Each row of a before or after table is a point. One or more steps were done to the points. Then noise was added and the rows were shuffled. The steps act on how far a point lies along the listed directions, d1 being the first. Name the steps. A step turns or swaps two directions, mirrors them in a line or flattens them onto one, adds a multiple of one to another, or multiplies one. Angles are multiples of 10 degrees, from the lower direction toward the higher: turns from -170 to 170, lines from 10 to 170 but not 90. Use the fewest steps. Two steps may share a direction if one is a turn and the other turns, adds or multiplies; they go together, in the order done. Otherwise the lowest direction goes first.
In the rows, zero is written as 128.

Directions:
(1): [ 85 166]
(2): [166 171]
Before:
[[128  93]
 [182 140]
 [156 135]
 [136  98]
 [ 43 214]
 [172 112]
 [113 154]
 [141  97]
 [141  89]
 [140 116]
 [142  82]
 [158  95]
 [195 197]]
After (13 x 2):
[[225 140]
 [111  95]
 [153  90]
 [120  96]
 [136 160]
 [116  95]
 [177 103]
 [114  85]
 [121 248]
 [128  84]
 [152 119]
 [110 104]
 [134 114]]
Steps: turn d1 and d2 by 40 degrees

Directions:
(1): [118  58 122 167]
(2): [117 110 203 103]
(3): [207 112 134 120]
(4): [139 161 160 194]
Before:
[[114 107 112 148]
 [112  86  96 142]
 [148  75  96  74]
 [109 191 129 154]
 [102 195 103  82]
 [177 107 204 135]
 [146  58  65 133]
 [145 102 142  99]
 [138 214  89 120]
 [177  53 174 147]
 [135 222 134 137]
 [141 205  97 153]
 [187  99 158 132]]
After, 13 rows:
[[ 65 152 139  96]
 [179 143  70 179]
 [138 104 152 129]
 [139  85  51 133]
 [ 77 171 130  63]
 [124  99 172 149]
 [ 61 144 187  81]
 [ 83  88 189 170]
 [144 105  43 167]
 [152 120  34 115]
 [171 105  75 110]
 [ 91 155 169 189]
 [107 163 146 139]]
Steps: turn d1 and d2 by 80 degrees; turn d3 and d4 by -170 degrees

Directions:
(1): [161 161 114  93  52  94  82  88 155]
(2): [131 145  67  86 188 171 117  68 135]
Before:
[[137 124 174 161  61  96 127 184 106]
 [139 158 130 104 103 113 123  99 147]
 [135 121 157 114  73  84 107 147 145]
 [137 151 180 159  93 107 125 148 124]
 [ 93 112 143 166 164 149 171 155 124]
 [ 92  94 186 190 160 132 180 208  78]
 [140 140 137 138  16  62  93 136 138]
 [178 165 150 128   7  80  86 108 181]
 [135 121 101 103 184 151 129  67 115]
 [143 122 134 119 111 116  98 119 127]
 [141 149  95  85 117 123  91  81 151]]
After:
[[138 151 149 115  97 106 132 115 141]
 [148 150 116 121  26  75  82 112 143]
 [124 106 141 134 162 132 149 108 102]
 [142 150 124 121  86 119 105 128 117]
 [ 99 120 123 147 172 157 163 133 126]
 [144 163 147 140 103 119 113 117 135]
 [140 129 138  98  82  92  95 123 153]
 [133 131 137 117  98 105 105 126 140]
 [113 119 123 137 189 164 156 137  89]
 [181 167 144 123  11  84  87 103 178]
 [142 119 138 120 113 121  99 129 125]]
Steps: flatten d1 and d2 onto the line at 160 degrees

Directions:
(1): [168 179 225 168 136 121  96  96 167  98 132 132]
(2): [105  79 150 134 134  53  68 161 146 156 143  58]
(3): [ 49 168 107 152 155 185  93 116 135  95  97  68]
(4): [124  94 150  99 110 112 121  40  46  88 130 101]
Before:
[[143  89  63  95 118 112 156 142  97 151 162 165]
 [169  46 114  65 106  62 166 119  47 160 133 144]
 [142 135 118 121 128 117 127 202 156 181 145 141]
 [157 121 145 127 128 109 109 121 153 133 151 134]
 [103  75  72  86 122 112 130 112  70 156 110 113]
 [ 89  96 156 112 134 131  91  73  90 103 131  54]
 [133  98 133  99 125 109 155 114  79 124 108 108]
 [143 155 122 153 129 150 168 163 182 143 135 157]
 [155 176 153 154 156 144 130 117 163 151 104 162]]
After (9 x 12):
[[172 135 154 126 123 125 115  93 142 118 145 155]
 [169  94  48  75 112 121 222 195  98 188 122 206]
 [123  89 160 134 119  78 107 102 123 128 146  81]
 [115 183 110 136 151 223 158 136 164 119 109 153]
 [139  93 135  83 103 105 124 102  57 140 149 113]
 [148 139 202 150 155  88  83  92 144 143 115 105]
 [137 126 100 112 137 145 182 170 129 148  96 143]
 [120  64  25  85 114 104 155 169  93 165 165 155]
 [100  97  10  86 127 163 177 170  98 180  96 160]]
Steps: multiply d1 by 1.6; turn d2 and d4 by 150 degrees

Directions:
(1): [ 57 109 137 114  64 159 156  89 134  93 140 154  83  39 183 102 105 150]
(2): [137 107 166 108 152 121  80  36 108 183 202 159 134 115  89  88 104  80]
(3): [199 124 160  99  96 131  72 147 141  73  56 166  82 120 121 115  85  61]
(4): [134 115  50 149 143 126 165 103  72 202  57 189  99 121 126 150  81 128]
(5): [136 143  32 126 148 134 111 141 103  60 147 134 146  99  64  38 127 151]
Before:
[[ 87 139 102 126 123 138 116 125 147  86 196 120 155 107 120  97 154 179]
 [ 75 123  84 136 118 157 131  99 114  69 174 132 117  89 123  70 112 152]
 [130 130 121 142 125 134 118 170 137  87  86 132 107 138 134 124 127 122]
 [ 74 142  41 124 119 155 160 142 117  52 122 133 114  58 134  76 144 179]
 [156 129 150 117  91 131 122  99  99 156  55 171  82 118 141 174  73  92]
 [175 111  73 127 143 127 128 123  91 187  33 226  83 113 105 142  58  69]
 [181 121 110 117 130 109 117 126 117 160  81 144 110 165 122 171  97  86]
 [181 131 130 112 125 118 115  87 113 144  77 186 116 100 113 121  85  86]
 [122 138 147 131  93 136 149 193 158  93  82  97 116 133 176 153 137 146]
 [ 77 135 130 118  77 147 117 120 149  54 198 103 118  69 135  81 137 165]
 [ 93 157 126 130 113 146 144 183 150  64 143 101 113 134 140 103 152 153]
 [129 126 132 141 143 114 144  96 109 197 104 169 116 142 135 172  93  93]
 [127 120  85 125 103 123 157 192 133 118  69 111 114 127 162 159 119 163]
 [108 128 110 112 109 153 118 149 142  60 166  93 137 117  94  73 152 144]]
After, 14 rows:
[[128 132  55 165 191 109 186 149  95 248  94 150 155 177 110 194 130 143]
 [ 88 117 177 114  51 153 120 104 148  96 136 145  72  65 181 133  98 129]
 [100 129 191 109 116 143 112  93 137 126 175 146  91 117 139  96 114  95]
 [ 96 149  55 152 153 125 176 105  69 179 137 123 155 133 104 152 128 181]
 [138  94 125 105 143 109  95  78 106 193 168 143 132 121 103 104  94 109]
 [107 103 208  98  76 153 123 110 157 120 133 117  95 121 156 141 127 100]
 [130 119 176 106  79 140  91 122 167  87 118 162  96 105 163 142 109 118]
 [126 146  96 155 152 112 194 131 118 177  99 124 165 137 142 174 148 171]
 [102 115 153 144 148 125 119 100 122 166 167 134 126 140 133 129 131 120]
 [105 109 166 131  86 151 134 110 132 118  91 155  70 114 185 160  85 102]
 [142 132  71 135 164 108 143 131 108 161 150  98 157 175 106 154 141 139]
 [132 156  51 154 163 112 154 155  99 136 102 143 147 148  95 129 119 139]
 [107 116 144 117 136 130 105  73 113 156 202 129 140 103 109  74 116 120]
 [117 104 187 101 107 140 120  64 124 173  92 183  67  87 171 160  90  74]]
Steps: turn d1 and d4 by 30 degrees; multiply d2 by -1; turn d3 and d5 by -160 degrees
